Rows are points. Examples show where two turns around zero, p and q, send a point. Where does a point land after both, in the order given? Backwards means that the second turn is done in reverse. Each puzzle has new turns, and all numbers are rounded.

Turn p:
[-30,12,-2] => [-26,15,12]
[-5,-11,-36] => [-18,0,-33]
[17,25,-20] => [14,28,-18]
[34,-24,26] => [36,-33,5]
[13,24,7] => [19,20,7]
[-31,-25,24] => [-25,-28,27]
Turn q:
[-17,12,0] => [-18,9,-6]
[15,-46,-48] => [43,-33,-41]
[-6,7,6] => [-9,5,4]
[-16,1,28] => [-26,-7,18]
[24,26,14] => [10,26,26]
Where do these land?
q, then p backwards: [-3,-8,25] => [-17,-10,18]
q, then p: [20,-38,24] => [16,-46,8]
p, then q: [-26,-11,-1] => [-24,-13,-7]
p, then q: [4,12,-15] => [3,17,-9]
q, then p: [-20,6,14] => [-22,1,13]
p, then q backwards: [24,39,-46] => [2,39,-52]

Turn p:
[-12,-1,28,-8] => [5,-4,23,-21]
[24,9,-44,-27] => [-3,12,-56,-2]
[31,17,6,25] => [-3,37,8,21]
[-37,-3,-21,-10] => [-18,-38,-12,-6]
[-5,-21,31,21] => [19,-6,37,9]
Turn q:
[6,-35,-21,27] => [-8,-31,0,37]
[-48,26,-30,12] => [-43,19,-43,0]
[6,-18,7,-25] => [1,-16,21,-18]
[23,-29,14,-14] => [15,-22,32,-3]
[19,15,34,-21] => [28,19,22,-23]
[21,23,-2,0] => [26,7,-15,-5]
[-27,17,-2,21] => [-20,25,-17,13]
Where do these land?
q, then p: [-6,12,-39,-33] => [12,-30,-40,-13]
q, then p: [10,25,-18,11] => [-7,7,-28,18]
q, then p: [15,-31,28,24] => [10,18,43,16]
q, then p: [-4,21,-4,13] => [-19,6,-13,9]
q, then p: [-13,0,4,30] => [-23,0,13,19]
p, then q: [-1,-28,30,-45] => [34,-30,20,-35]

Turn p:
[-10,-48,-44,5] => [11,-59,2,27]
[-17,11,-5,-5] => [-10,8,-5,17]
[-1,-11,9,2] => [-7,-7,6,-8]
[4,22,13,32] => [9,27,30,-3]
[-28,-14,17,-27] => [-41,-9,-15,0]
[23,30,-2,-5] => [22,28,-13,-7]
[29,9,12,-1] => [16,13,-4,-25]
Turn q:
[-3,-13,-15,7] => [-10,-9,3,16]
[-35,38,18,-1] => [-24,33,-2,-37]
[29,-13,-9,13] => [20,-10,15,23]
[7,5,-35,-8] => [-2,12,-15,31]
[2,-17,40,-11] => [15,-26,0,-33]
Where do these land?
p, then q: [7,-31,-20,12] => [13,-36,8,5]
p, then q: [-2,-15,3,30] => [12,-18,7,-25]
p, then q: [-1,32,-14,22] => [19,25,26,-8]
q, then p: [-19,-21,19,-30] => [-1,-35,-25,15]
p, then q: [8,-1,-18,-10] => [6,-3,5,21]
q, then p: [7,35,30,-24] => [20,19,-45,-2]
